Each wall is flat, endless, passes through zero and stands at right angles to its row. A trip goes straight from one point to another. Which walls does it cross, in order?

Walls:
(1): [ -9 -26]
(2): [-32  35]
(3): [94 32]
(4): [-26  46]
(5): [40 13]
Trips:
[-14  21] to [ -4 -10] -> 1, 4, 2
[-39 -41] to [-36 -13] -> 2, 4

Walls:
(1): [-37  18   5  -8 -36 -25  20   0  -1 -16  35 -12]
(2): [ 13 -36 -35 -13  19  32  16 -56 -34 -48  25  15]
(3): [-24   6  25 -15  18 -43   2  -9 -14 -14  -9   0]
(4): [-10   3  20  29  17  12 -10 -53 -12 -23  25 -12]
(5): [-36 -14   3 -48   0  -1   5  -4  37 -17  30  29]
Trips:
[ 18   1  29 -32 -26 -12   6 -23 -48  18  36 -50] to [ 47  27 -18  18  -6   9  21  16  19  12  -9 -16] -> 3, 2, 4, 1
[-27  62 -55  51  42 -13  52 -19 -24   7  17  11] to [ 37  13   1 -18   2 -36  22 -18 -55 -69   8  11] -> none
[-18 -23 -11   7  -6 -27   3   2  37 -45  20 -29] to [-21 -54  -6   8 -35 -33  -3 -64  32  13 -19  39] -> none
[  1 -17  12 -27  -9  25 -40 -31  16  34 -20  -3] to [  4  30 -17  95  12 -53 -32   6  -4 -31  18 -21] -> 5, 3, 1
[ 20   5 -54  25 -32  28  19 -16 -11  34   8  -5] to [-11  33 -72 -16  55 -31   3  28  24  27 -19   6] -> 2, 5, 3
[  0 -13  -1 -33  49  -7 -26 -61 -47  35 -22  44] to [ 26 -50 -48 -20 -44 -12   4 -29  -3  66 -33  44] -> 4, 5, 3
[ 46   8   5 -23  -4  15   9  28 -14  21 -32 -11] to [ 28  -1 -47  16  -8  58  57  24  -3  -8  28  19] -> 2

Walls:
(1): [ -1 -40 -64   2  44  -4  26 -28  14  -8  -3   2 -31   4  -6  13   7  38
  12   0 -10  54 -16  24 -12  46  45  70  25  18  14  37 -11  -6 -16 -32
 -10  52 -62   7  -5 -23   9 -10 -10 -23  21  41]
(2): [  9 -17 -10 -11  52 -36  49  26  10 -13   8  16  67  -3 -49 -14  -7 -55
   2  21  15  23 -19  11  10   2 -19  -2  15  50 -30  19  27   0  26  18
 -34 -14 -31 -34  51  29  -4  45 -21  -4  -6  41]
(3): [ -3  41  50  95  19 -40 -15 -30   6 -17  -3  20   4  20  33 -55   5  15
 -43  31   2  12 -37  -1 -17  22 -49   3  -4  60  27 -40   9  40 -32  27
 -11  52 -20  58  36  22   3  -1   2 -33 -23 -41]
(4): [-73   6  30  13 -20   5  23  21 -22  -4   2  31 -72  71 -25  12   4 -16
  58  66  32 -65 -12  12   3 -10 -12  -4 -17 -12  26 -17 -37  24 -33  52
  -9  72 -36 -36 -35  42  31 -22  10   3  -3  46]
(5): [-29 -10 -11 -18  39 -27  14  35  24  20  12   2  16 -34   7   1  46   1
  19  39  48  93   3 -46 -22   8 -21  29 -17  44  31 -17 -20 -10  34 -22
  40  -6 -66 -11  44 -36  49  10 -25 -19  19  46]
(6): [  2  -7  -3  23  -9 -38 -67 -14 -46  79  59 -27   8   5  37  13  -1  10
  43   0   4 -26 -36   0 -57 -17  18  54 -18  24  38  -8  60 -14  16 -32
  -8 -21 -10  -4  35   8 -22  -2 -40 -22  29  23]
Trips:
[-32  22 -32   8  84  21  31  -6 -35  21  51  28 -28 -27  59   2 -71  -3
  42  47 -13 -17  24   6 -60  23 -23   2  -8  26  23 -38  30  31  13 -36
  22  42   3  54 -38  -4 -22  18  10  27 -23  38] to [-18  76  24  37   6   0  30  -4 -54  -9  13  23 -51  -5 -23 -34  -7 -14
  29 -28  -3 -30  27  37 -29  44  40  -2 -12  -7  -6  10  -5  12 -28  36
  35 -25  25 -70   9  13 -23  -3  25 -25  -2 -17] -> 5, 1, 6
[-12  16 -42 -25  15   1 -13   1  -7  43 -38   8 -37   9  12  26  -5 -43
  21  35 -62 -39   4  -1 -22 -35  36  15 -38  13 -39 -14  -4  -1  49  12
 -21   5  -8  46  65  -8  -5  24 -20  22  -7  43] to [-23 -51 -68   6 -23  10  27   9  35  47 -11 -21  29  -5   8   8 -35  -3
 -22  -5  26  29  -3  14 -25  18  12 -60 -41   2 -34   0  47   9  24  -5
  17  18  35  30  -4  10 -12  53  16  -4   2   6] -> 4, 1, 6
[ 30  44   0  -6 -55 -42   2 -47 -18  -3 -13  14 -21  22  19  28  -5  28
 -50 -11  -4 -10  48 -52  11   0  34  -6 -36  24  17  25  10  82  75  41
  17   0  52 -21 -21  10 -40  17  27  -4  31   8] to [ -2 -32 -66 -20  24 -70   0  -9  42  -8  -8  -7 -16 -50  40  -6  17 -10
  -1  13  25 -33 -15  -4 -47   2  -9  36  19  14  14  13   0 -15   3  29
 -24  14  47  71 -14   0  22  -8  17   1 -40  37] -> 6, 1, 5, 2
[-22  43   7  48  25 -45  10  -6  36 -18 -23 -22   6   9  23  57 -18   4
  -9   0 -27 -40 -11  -1   1  -7   2  38   3  14  25  10 -45 -19  33   8
  39  16  22  -2   6  17  11 -22  -2 -49  15  -5] to [  4  43  -7 -36   8 -18  48   9  20 -19  27  77 -15  36  15  23  18  13
 -12   7   4  31 -36   3  30 -48  45  52  -7  23  34  19  20   0  12   6
 -14   7  53   6 -23   9  32   4  12  51  14   0] -> 6, 2, 3
[-27  56 -47  11  11  -2 -22 -28 -45 -56 -30  33  73  10 -29 -27  -3 -21
  45  -7   9 -21  32  -9 -11 -37  30 -26   5  36  -2 -23 -39 -54  -5   5
 -21  49  32  53  62 -35   3  -8  -8 -14  11  31] to [  3  26  23 -14  13  13  26 -25  24  10  -4   0  -2 -34  10 -29 -36  41
  35   7  -2   7 -30   8  -2 -25 -51   7  15  51 -22 -21 -10  13  27  49
  33  25   3 -11  19   7   7 -10   9  39 -30  -1] -> none
